Each point is reached from the start by the listed moves, each made once or not at all, plus a little noise. Is the number of moves made odd or even? Then give how often each move was made.
In the rows, zero is written as 128.

Moves:
(1): [147 115 125 154 135]
(2): [141 181 123 148 134]
(3): [110 105 220 165  99]
Start: [111 137 143 132 166]
Points:
[144 174 144 171 181] => even (1, 1, 0)
[118 102 232 199 146] => even (1, 0, 1)

Moves:
(1): [166 127  75 172 117 116 119 136 140 158]
(2): [128 149 137 157 124 114 145 119 115 108]
(3): [170 108 154 147 145 160 117 110 106  99]
(4): [ 95  90 128 143 100 121 127 123 103 128]
(5): [115 130 129 142 160 161 146 132 100 186]
(6): [116 111 142 145  97 161 166 161 131 116]
(7): [132 121 144 118 122 128 151  86 160 141]
(8): [155 123 185 131 100 120 132 144 140 161]
(9): [117 154 135 156  87 162  67  87 156 122]
Start: [117  87 155 110 118 129  93  99 133 136]
Points:
[158 103 130 171  98 106 122  53 167 159] => odd (1, 1, 0, 0, 0, 0, 1, 0, 0)
[167  87 249 177 134 165 116  91  80 178] => even (0, 1, 1, 0, 1, 0, 0, 1, 0)
[111  79 171 121 144 160 133  60 140 212] => even (0, 0, 0, 0, 1, 0, 1, 0, 0)
[106 135 175 167  76 151  47  50 148 112] => even (0, 1, 0, 0, 0, 0, 0, 0, 1)
